Each row is a point. Before rounding, the points of a table are all equally far from one centre. They may lie mostly on one side of it. Where is the centre, to within rounding?
In the rows, zero is written as 128.

Points (5 x 2):
[[ 55 119]
 [141  85]
 [141  89]
 [141  87]
 [109 137]]
Centre: [94 92]

Points, 11 rows:
[[123 162  54 130 136 145]
 [134 164  61 121 126 125]
 [154 163  56 124 115 136]
 [155 167  55 111 116 144]
 [122 162  57 116 126 155]
 [136 131  65 101 159 169]
 [106 157 101 116 118 135]
 [139 163  78 177 121 160]
 [175 137  80 126 107 134]
 [180 180  53 123 169 147]
 [178 143  65 103 122 147]]
Centre: [155 166 107 128 149 159]

Points (15 x 9):
[[137 154 147 196 188 136  73 141 118]
 [174 121 118 199 150 146  83 136 107]
 [123 134 144 189 195 125  79 138 128]
 [175 140 146 174 159 172  98 142 115]
 [136 123 143 200 147 149  72 121  96]
 [163 159 150 203 140 123  89 116 101]
 [147 130 148 182 155 131  51 120 144]
 [150 115 153 186 159 153  83 126 108]
 [109 132 159 194 143 166  78 132 121]
 [155 152 108 219 164 143  70 144 120]
 [159 137 112 181 162 142  58 143  91]
 [120 116 144 199 166 138  80 142 108]
 [153 168 143 179 191 142  81 142 104]
 [177 147 146 191 153 155  90 111 107]
 [151 158 179 177 148 130 105 107 129]]
Centre: [127 156 109 162 143 138 102 125 130]

Points (21 x 14):
[[154 123 122  88 139 114  84 136 162 166 166 191 159 158]
 [138 132 117  93 133 140 119 132 114 205 147 191 151 132]
 [145 140 109 120 151 126 118 129 181 174 125 245 129 149]
 [146 141 131 104 156 152  69 146 150 203 139 201 125 156]
 [126 111 152 125 139 120  99 138 203 181 160 199 142 147]
 [131 148 102 112 174 132  91 127 118 209 152 194 141 133]
 [116 159 127 140 100 157  93 161 148 150 133 169 183 157]
 [166 128 112 138 120 114  99 153 170 177 145 176 110 152]
 [158 142 141 115 141 135  81 141 158 200 151 205 144 156]
 [134 138 113 135 148 136  97 119 120 155 170 245 149 114]
 [131 147 133 135 140 139 111 184 149 187 184 174 157 148]
 [154 159 121 101 142 170 113 151 152 185 166 212 152 143]
 [123 132 138  98 153 150  83 175 135 205 143 187 138 152]
 [159 123 133 130 188 147 112 143 121 161 146 231 123 148]
 [150 142 143 151 154 134 102 141 149 199 153 217 118 159]
 [132 109 138 112 138 123  92 115 159 181 142 222 119 170]
 [126 119 142 125 171 122  77 149 153 208 153 180 133 154]
 [146 161 121 129 163 126 121 134 152 199 114 231 146 146]
 [137 143 136 114 146 156 123 156 145 209 160 204 144 157]
 [141 105 147 123 154 157 109 138 178 182 139 227 143 148]
 [152 123 117 120 120 119 108 151 136 192 110 207 111 146]]
Centre: [115 148 132 123 152 134 109 139 149 142 134 183 132 128]

Points (23 x 20):
[[100 140  82 128 132 122 159 148 113 192  56  88 169 159  76  79 107 124
   98 160]
 [ 75 151  89 120 129 108 154 165 131 142  72 120 146 144 127  47 108  76
  131 167]
 [ 97 133 117 149  73  84 160 178  85 139  43 107 161 135 110 112 121 109
  127 153]
 [ 86 138  80 157 114  84 137 155  62 184  74 125 156 178 120  82 113 122
  136 125]
 [ 98 125  64  99 116  88 150 129 126 170  74 127 153 157 131  37 145 132
  136 172]
 [ 98 138  84 122 132  99 141 137 124 182  41 127 159 137  95  63 119  79
  129 146]
 [ 13 148 104 129  86 133 138 137 139 147 112 121 137 113 121  85 107  97
   70 134]
 [ 65 158  84 153 127  62 161 159 105 156  81 112 173 166 138  54 125  89
  115 149]
 [ 70 191  43 149 124 108 138 147 146 190  66  87 170 144 150 120 112 106
  116 163]
 [119 140 116 119 122  93 174 153 126 137  75  95 108 135 134  82 127 100
  108 174]
 [116 109  80 130 108 103 133 174 128 205  86 124 141 129 119  89 113  82
  111 151]
 [ 93 131  78 130 126  92 181 152 123 179  77 108 114 129 113 119 155  99
  115 149]
 [ 80 138  50 114  89 127 184 140 155 155  65  90 160 161 112  73 150  95
  117 132]
 [ 79 186  59 159 106 121 129 152 149 182  73  76 200 162 110  52 110 128
  116 154]
 [128 130  68 171  91  93 119 155 171 139  75  85 172 154 128  72  96 121
  137 185]
 [ 74 127  73 136 129 140 135 161 128 152  59 137 113 119 147  69 114  95
  114 152]
 [ 62 150 101 122 137 113 159 147 149 197  59  92 143 142 111  81 114  92
  127 147]
 [113 124 119 170 113 110 132 177  97 141  63 115 140 164 116  89 130  99
  112 163]
 [ 98 137  72 112 113  95 157 181 127 167  84 133 177 147  86  92 150 104
  156 152]
 [112 147  88  80 130 138 135 146 107 136  44  93 156 139 105  59 106 160
  112 133]
 [115 138 100 156  81  97 171 152 140 166  51  92 165 176  92 103  95  93
  105 144]
 [ 83 148  70 144 118  99 136 165 116 207 103 107 130 165 120  82 128 111
  115 174]
 [ 57 210  97 146  92 105 180 131 106 173  83 126 139 146 138  81  99 148
  107 178]]
Centre: [ 96 147  93 140 102 111 138 120 129 144 101 116 174 125 132  99 115 137
 114 130]

Points (31 x 24):
[[214 159 106  88  86 168 115 182 120 129 155  66 190  77 107 145 132 133
   91 147 151 110 149 144]
 [219 171  87  70 136 136 107 163 126 113 145 107 176  82  86  75 156 142
  139 145 121 121 144 151]
 [196 172  91  64 119 166 118 147  96 136 132  88 167  64 101 122 153 114
  105 114 156 145 146 150]
 [192 143 102  75 115 149 149 196 131 119 156  92 173  69 133  95 132  86
  121 134 153 146 139 154]
 [195 149  84 111  94 132 138 156 106  98 127  96 150  86  98 120  97 134
  102 142 176 159 154 137]
 [177 168  93  94 104 133 147 176 114 109 162  80 182  61  96 129 157 132
  116 158 188 110 167 150]
 [189 161 132 147 117 110 134 172  88 106 158  96 160  63  69 124 128  97
  102 158 163 120 174 164]
 [224 160 110  64 103 152 135 170  98 116 152 109 157 108  98 108 114  92
   86 162 149 130 141 160]
 [169 159  80 118 139 152 164 160 130  99 125  84 192  49  98  99  97 108
  114 141 163 150 152 149]
 [184 169 103  99  89 169 140 171 117 126 153 119 195  44 105 123 123  99
  116 153 183 133 163 165]
 [189 185  70  71 111 123 131 177 137 142 145  98 196  65 120 119 151 114
   98 134 167 110 175 153]
 [214 190 111  82 116 173 118 142  95 100 190 114 159  96 139 121 128 111
   97 145 134 153 167 179]
 [174 168  90  71  96 153 108 154 112 137 137  75 209  72  99 121 145  97
  118 162 109 116 154 136]
 [192 167 110 109 140 178 136 163 124 143 172 120 203  78  98 141 158  72
  114 132 138 134 169 144]
 [198 136 102  96 126 176 128 154  94 116 132 124 137  38  93 123 139 152
   80 115 150 106 176 176]
 [197 126  77 105 101 147 136 167 131 156 156 114 166  65  86 122 134 128
  132 153 159 115 125 116]
 [181 168 103 113 110 184 135 169 134 131 175  82 195  60 117 121 123 124
  101 168 138 135 201 159]
 [184 165  97  62 100 167 125 158  97 150 156  82 192  73 104 132 130 109
  129 157 174  99 160 155]
 [173 193  94 105  90 164 154 179 146 136 127 111 208  65 104 119 144 101
  121 132 161 107 137 131]
 [212 188 112 100  98 164 114 167 109 131 108  79 180  82  84 126 129 111
  124 137 135  94 149 188]
 [191 155  88  91 111 159  90 153 106 115 164  94 160  82  68 122 142 113
  122 126 191 133 156 146]
 [193 139 122  92  96 188 142 156 116 132 159  97 178  74 100 152  96 117
  102 146 123 149 138 115]
 [200 177 118  72 110 155  89 157 106 128 110  87 175  33 129 129 143 117
   95 145 146 128 141 145]
 [155 170  83  82 110 148 148 166  86 113 164 126 159  88  86 128 123  99
  130 123 121 154 159 139]
 [223 180 108 110  97 139 124 173 131 118 140 103 184  72  83 124 135  95
  108 159 149 112 160 118]
 [203 158  80  91 115 134 135 176 109 150 142 104 175  59  93 103 138  77
   99 131 152 122 157 162]
 [172 160  72  82 113 175 138 145  98 122 163  83 174  54  72 123 155 127
   86 127 146 122 153 168]
 [213 170  99  54 131 146 116 154  98 134 163  97 159  98 106 135 134  86
   98 156 152 136 144 138]
 [155 167  93  81  97  94 132 154 109  91 182 127 209  82 116 124 140 131
   90 134 158 163 159 127]
 [196 186 100  93 115 169 107 173 109 122 135  91 172  79  95 148 145 134
  127 135 123 124 194 156]
 [187 187 110  82 111 137 152 191 106 132 153 124 182  60  82 139 148 102
  104 128 136 134 116 146]]
Centre: [151 155 129 112 135 137 113 137 135 119 153 121 173  95 120 114 116 132
  96 134 137  98 136 160]

Points:
[[138 101  63  86 156 148 120 158 133 110  44 165 126 154 149 129 118 148
  204  98  97 121 157 141]
 [128  72  60 101 118 154  71 144 137 118  87 172 119 128 109 137 120 123
  205  99 108 165 163 143]
 [129  87  78 101 176 153 113 144 155 125  70 145 122 139 137 134 146 151
  224 118 121 159 161 165]
 [150  84  41  79 152 133 115 116 143 124  86 150 133 137 132 136 122 134
  235  95 113 128 158 141]
 [134  66  48  59 173 143  82 142 118 120  82 123 146 130 145 127 113 136
  200 109 137 159 160 146]
 [121  90  83  75 172 163 102 158 132  97  78 167 122 135 128 134 136 126
  210 112  90 164 121 159]
 [145  71  69 109 139 149 104 153 137 120  57 137 115 119 151 135 132 123
  207 105  95 167 165 160]
 [127  57  73  79 151 152  93 168 118 164  87 153 114 138 168 128 136 101
  182 134 111 166 132 155]
 [127  95  70  77 151 165 118 151 149 111  87 137 111 135 136 147 119 135
  226  99  93 149 157 141]
 [128 101  81 101 149 164  93 140 167 122  53 125 152 119 155 151 136 137
  194  89 110 143 156 154]
 [139  81  82  80 170 142 109 163 127 135  84 173 130 129 160 141 146  98
  204 101  90 136 137 137]
 [132  85  82 116 141 130 114 135 155  97  64 147 140 142 139 128 104 108
  211 103 112 148 146 152]
 [125  64  57  95 178 132  95 155 137 124 113 157 120 136 155 149 158 125
  214  90 139 154 152 150]
 [135 117  84 106 173 186  83 160 129 136  59 155 122 149 135 154 140 159
  190 113 123 165 162 150]
 [ 94  59  33  76 143 124 115 170 131 125  58 145 139 126 151 146 117 155
  193 100 111 117 142 145]
 [112  83  88  64 155 165  91 153 154 135  77 152 114 115 135 125 136 168
  223  83 117 159 122 162]
 [108  88  73  90 172 162  80 174 129 121 112 126 140  99 139  93 137 163
  233  90 108 138 147 145]
 [121  78  65  48 140 161  77 145 124 163  97 160 135 121 142 152 120 129
  220 112 116 137 136 139]
 [128  78  44  66 144 152  81 124 142 134  85 139 122 152 154 140 137 136
  216  76 107 147 154 126]
 [160  85  66  96 132 153  89 146 138 132  89 133 137 138 151 137  99 116
  213 136 103 136 143 164]
 [152  80  75  94 138 144 101 160 160 121  79 148 137 166 136 106 137 145
  216 111 128 144 156 173]
 [113  88  16  71 148 143  86 153 150 140  90 126 138 153 142 140 132 141
  201 102 106 152 164 180]
 [138  84  76  92 172 166  78 149 112 129  73 138 158 130 127 145 142 120
  223 109 121 151 148 187]
 [117  98  90  85 160 151  63 141 139 109  83 147 112 152 125 105 148 103
  198 116 112 122 166 139]
 [145  95  77 110 166 157  80 182 124 128  74 111 109 115 144 138 152 133
  230 127 106 131 131 144]
 [110  69  42  86 166 156  80 143 144 105  78 120 149 147 102 122 139 149
  211 101 144 158 124 147]
 [153  95  70 111 157 142  68 152 133 128  73 123 135 100 165 141 113 124
  199 115 100 168 146 134]
 [118  61  34  94 149 140  97 176 147 117  81 140 144 127 121 119 139 154
  209 116 139 157 148 179]]
Centre: [113 130  71 106 124 123 117 135  88 143 104 126 128 128 126 115 147 147
 164  95 127 143 119 152]
